Each row is a point. The last column is the point's height on a tilted bowl or saddle (a function of degree 2), plus a little noise. Count its main directions that bend up, bend down and stay straight.

Points (11 x 3):
[[ 43   1  23]
 [ 44 -15  12]
 [ -7 -17   6]
 [ 14  60  60]
 [  4 -13   5]
 [ 11  26  24]
 [-20  21  12]
 [  9  -1   8]
 [-12  -7   8]
 [-32 -22  19]
 [  4 -36   5]]
Directions: 1 up, 0 down, 1 straight

Points (11 x 3):
[[ 44  -8  21]
 [  7  45   5]
 [ 17  24   1]
 [ -6  18   0]
 [-15  -5  -3]
 [ -1 -41   5]
 [ -6  23   1]
 [ -2 -26   0]
 [ 35 -15  18]
 [ -5   9  -1]
 [ 60 -40  60]]
Directions: 1 up, 0 down, 1 straight

Points, 16 rows:
[[ -1   5  -8   4]
 [ -9 -27   6 -17]
 [-11   9  32  27]
 [-11 -20 -14 -20]
 [ 10  -1  16   9]
 [-13   2  -3  -3]
 [ 10   9 -18  16]
 [-15  17  12   3]
 [ -3   6   1   5]
 [ 60  -5  25 -50]
 [-17   1  -5  -8]
 [ 21 -51  25 -60]
 [-18   3  -9 -11]
 [ -4  -2  23  16]
 [-17 -18   2 -14]
 [ 15  -6  39  16]]
Directions: 1 up, 2 down, 0 straight

Points:
[[-30   0  22  -3 -23]
 [  7   9  -9  -3  -3]
 [  3 -23   8   0 -15]
 [ -5 -18   0   4 -11]
 [ 15  -4  -3   9 -10]
 [ 16 -19  14  35 -34]
 [-31  26 -24  12 -21]
 [-24 -60 -19 -15 -60]
 [  6 -42  -8 -14 -29]
 [  8  -8  12  18 -17]
 [ -4   8 -15  28 -15]
 [ -2   7  -6  12  -6]
 [  4 -14 -12   3  -7]
 [ -2 -13 -26  -7  -9]
 [-10   4   5  11  -8]
 [  1 -18  14  -2 -16]
 [ 15   0   0  37 -26]
 [ -2  -8  42  -4 -39]
 [ 13   1  -4  10  -9]
 [-12 -19  17 -19 -22]
 [-34   4  24   6 -29]
 [ 17  -1   4 -19 -13]
 [ 27   7 -46  11 -33]
 [ -5 -22 -26 -18 -14]
 [ 14 -26 -10  -7 -16]
 [  4  -3  22   4 -17]
 [  3   3  -9  -1  -3]]
Directions: 0 up, 4 down, 0 straight

Points, 26 rows:
[[ -5  11 -21  47 -19]
 [  7  13  32  24  -5]
 [  7  -6 -27   9   0]
 [ 14  31 -26 -18  16]
 [ 31  -7 -53  -1  -3]
 [ 34  11  27 -48 -14]
 [-32  22 -15 -22   1]
 [ 19   0 -41  10  -1]
 [-10  -3 -39  -4  -8]
 [-25 -13   0  -3  -9]
 [ 31 -19  14 -10  12]
 [ 37  -7  39  12  17]
 [ 23 -23   7  -9  11]
 [ 43 -29 -13   3  22]
 [-60  28  34  33 -60]
 [ 25  -6  39  10   9]
 [ -3  21  -8  30  -9]
 [-42   5  14 -13 -19]
 [-17 -39  54   1  -7]
 [ 38 -19   9   3  22]
 [ 20  29 -18 -35  17]
 [ 10 -44  23   2  18]
 [ 37  -4 -33  47   5]
 [-39 -15  -3  -4 -15]
 [  9   0 -16 -13   4]
 [ -8  16   1 -25   0]]
Directions: 1 up, 2 down, 1 straight

Points (48 x 7):
[[ 16 -27  20 -49   9 -26   6]
 [-29   0  -4 -27  44 -22   4]
 [-27  18  13  56   1  13  18]
 [ -8  -9  29 -28   7 -26   0]
 [  8 -50   3  -4 -12   6  21]
 [ 34 -12 -38   6   2  16  -5]
 [ 29 -22  -7  -6   1 -28   5]
 [-18 -16  25   6 -15 -27 -26]
 [-21  16 -14  15  35   7   5]
 [-20 -20 -15  17 -34  -5 -24]
 [  6   9  21   4 -20  12   3]
 [ -4 -32  41 -30 -54 -14 -24]
 [ 35   7 -17   9 -20 -37  13]
 [-18 -10  -6 -14  15 -60 -26]
 [  6 -12  15 -21  -5 -14 -13]
 [-12  26  26  -5  44  -7  52]
 [ 10   3   8  18  -9   4   1]
 [  9  15  15 -39  11 -29  11]
 [ 21  24  19  34 -18   0  23]
 [-47 -23  -8   2   7 -12 -60]
 [  9 -30  30  -4  14   6  -1]
 [ 18  -1  27  -2  47   2  13]
 [ 39  10 -26   5 -28  18 -17]
 [-32 -16 -35  28  -9   8 -27]
 [ -6  17  -9  38  21  -9   0]
 [ -8  40  14  17   5  27  55]
 [ 11  13   6  19 -16 -33   6]
 [ 28 -27 -29  17  26  33  19]
 [ 10  17   3  47 -16  12  28]
 [-34  -6 -26   8   3 -11 -59]
 [ 26   2 -11  -5 -24  28 -15]
 [ 11 -17 -30 -36   2 -25 -26]
 [-50  41  15   0  17  -2  15]
 [ 10   6  46   3  39   5  19]
 [ 12 -46 -23   8  -7  23  38]
 [-13  20   2 -10  -7  13  -2]
 [  9   4  10  49  -2 -16   7]
 [-22  15  27  37  13 -19  -7]
 [ 18 -25 -29 -22 -12  11 -15]
 [ 23  -6  13   6  48 -35  21]
 [ -2 -17 -44  10 -51 -21 -24]
 [ 15 -10 -25 -20 -17 -21 -27]
 [-32  39 -18  10  23  19  19]
 [  3 -27 -42 -46 -15  46  -8]
 [ -6  18  10 -34  36 -35  35]
 [ -9  19  -8 -27   0 -16 -27]
 [ 11  22   4  15  11   1   9]
 [ -2 -16   4   2 -13  18   2]]
Directions: 3 up, 2 down, 1 straight

Points, 60 rows:
[[ 12  16   9   8  11  20   5  14   5]
 [  4   4 -11   4  -9  13  -5  -6   6]
 [-22  34   9  -1  12  25  17  -7 -19]
 [-14   1  41 -28  -2  10  11  -7  14]
 [ 28 -21   2  15   2  15  -8  -4 -12]
 [  9  17 -21   0   6   9   5 -15  -1]
 [-29  -7 -11   9 -13  19   4  10  -6]
 [-18  -5   8  -9  -8   5   3   8  -5]
 [-10  12  17  26   2 -10  -3  -8 -13]
 [ -1 -14   5  13   2 -18 -16  -2  -1]
 [  6  23 -10  -5   5 -11 -11 -27  10]
 [ 20   8 -24  24  18 -15  12  11 -23]
 [ 12 -18  -1   4  -1 -14  -2  -5  -3]
 [ -6 -21  -2   3  19   0  13   9   5]
 [ -8  -8   7 -21   3   2  24 -18  10]
 [ -9   1   5 -12 -22 -10  -6  -3   6]
 [  1  36 -16  20 -12  27   3   4 -10]
 [  9  -2  -5  -3  -8 -13   1  16  -1]
 [  0  -2   2 -10  -8   0 -32   3  22]
 [-10 -14  19   3   9 -21   2 -13   6]
 [ -8  -1 -11  -1   5  -1   4  16  -5]
 [ 14   1  11  14  -3   3   0   7   1]
 [-25   9  -9  -2  10   6   9 -13 -22]
 [ -2   7  -8  23  -3 -15   4  16  -8]
 [ -9  15  -7   6   6  -8 -13   2  -8]
 [  4  -5  -2  -3 -17  -2  16  -5   1]
 [ 15   8   1 -25  11   0  -1  -3   2]
 [ 25 -13 -11  -1  -9   4  14  -3   0]
 [ 12  -1  -9   6  18  -1   4   6  -1]
 [  8   4  11 -12  23 -15 -14 -11  18]
 [ 19  10  -9   4   1 -17  -1  12 -12]
 [  2 -10 -18  14  -4   5  23  -3   7]
 [  4  60  -7  -1   4  -7  28  -5 -60]
 [ 10  10   3  -4  14 -19 -19  29   6]
 [  5   5  16   1 -27   9  -5 -12   7]
 [  3   1   0  -1  14  12 -11  -8   8]
 [ -7 -19  -7  12  -5 -19  32  10  18]
 [ 11   5   2  20   1  -9   8   5  -5]
 [ -7   5  23  -3   6   1  -8   1  13]
 [-20   6 -16 -16   1   8   0 -11 -12]
 [  5 -10 -16 -28  -8  -3   4 -21   6]
 [  5  -7  -8  10 -23   9  -2 -19  -1]
 [-24 -23  11  -4  29  16   7   1 -17]
 [  9 -17 -16 -25 -17  13   0 -11   0]
 [ -2  -5  -1   1  19 -22 -12   4  -1]
 [-14  18   9 -21  15  -2  -4  10  -6]
 [  5  -2   8  -7   6  -2  -7  17   6]
 [ 21 -20  -3  -5  -4 -10 -21  -3  -4]
 [ -7   7 -19  22   4   0   4   6 -15]
 [  4   6  14   5  38   5  -5  10   4]
 [  8  -9 -11  -9  -7   5   2 -20   8]
 [ 11  18   8   1  21  -5   5  -5   0]
 [ 12   4  -9  12  10 -10 -13  -2  -6]
 [-14  15 -20  -9   7 -10   5 -19 -17]
 [ -6   0   4  13   9 -29  -7  16   6]
 [ -5  -6   9   5   4  -9  11 -22   2]
 [ 14  24 -16  24   5  10  -5 -21 -17]
 [ 19   9   8   5   3  -4   3   6  -1]
 [ 13 -18   0  -9  15 -16   6  -8   8]
 [  7   8   5  -1 -13  -3   0 -31  14]]
Directions: 3 up, 3 down, 2 straight
